Each wall is flat, endless, passes through zero and stands at right angles to its row. A trip goes straight from one point to another. Which walls does it cross, in order?

Walls:
(1): [36 -7]
(2): [-14  -2]
(3): [16 21]
(4): [  4 -48]
(5): [-23 -12]
(6): [-93   2]
(7): [-17 -10]
(8): [ 5 40]
(9): [ 18 -30]
(10): [-32  35]
(11): [-4 29]
Trips:
[-7 -3] to [-27   2] -> 11, 4
[-20  27] to [-51 -37] -> 3, 8, 4, 11, 9
[14 26] to [12  3] -> 10, 9
[-17  35] to [15  4] -> 2, 6, 1, 10, 9
[ 33 -47] to [22  7] -> 3, 8, 4, 11

Walls:
(1): [ 30  32  34   2  39  -7 -12  21   7 -29  36]
(2): [ 28 -10  33  22  23 -10  11   7 -28  18 -29]
(3): [ 15 -47  -9  44  10  13 -17 -23  18   2  -7]
(4): [-48 -63 -22  43  16  47 -50  -2  12 -12  31]
(5): [ 24  33  -2  -6 -38   9  19  -4 -21 -36 -32]
(6): [-30  21  -1   9 -15  19   6  21 -22  15 -35]
(7): [ 26   7  -4  36  23 -60   3   9  11  33  27]
(8): [-11 -16   9  16  -4  30  32   7   7  -8 -27]
(9): [ -6 -11  14 -25  -2  35  55  -3  44 -37 -40]
(10): [ 32 -18  -9 -58  18  19  48  -5 -48  22 -46]
Trips:
[ 13 -40  27  12 -35 -30  13  19  12 -16   6] to [-11   4  -5  35 -18 -24  55  35 -28 -45  -2] -> 1, 3, 6
[-18  36  10  55  24  18 -56  10 -28 -30   3] to [ 38  36 -28   6  -6 -25 -19  18  51  30  -1] -> 7, 5, 2, 4, 6, 3
[ 30 -17  12 -11 -16  34 -35 -38 -12 -11 -33] to [ -5 -25  47 -12  21   4  -8  16  -9 -36  17] -> 1, 5, 10, 3
[-88 -26 -11   7 -27  -4   1 -36   4  16  22] to [  7  38   9 -21  17 -13 -51  21  16 -50  -3] -> 8, 3, 1, 6, 5, 4
[ 12   4  -6 -32 -17 -33   0 -15  24 -44   3] to [ -3  30  -9   5 -25   9 -42   1   6  11 -51] -> 1, 6, 9
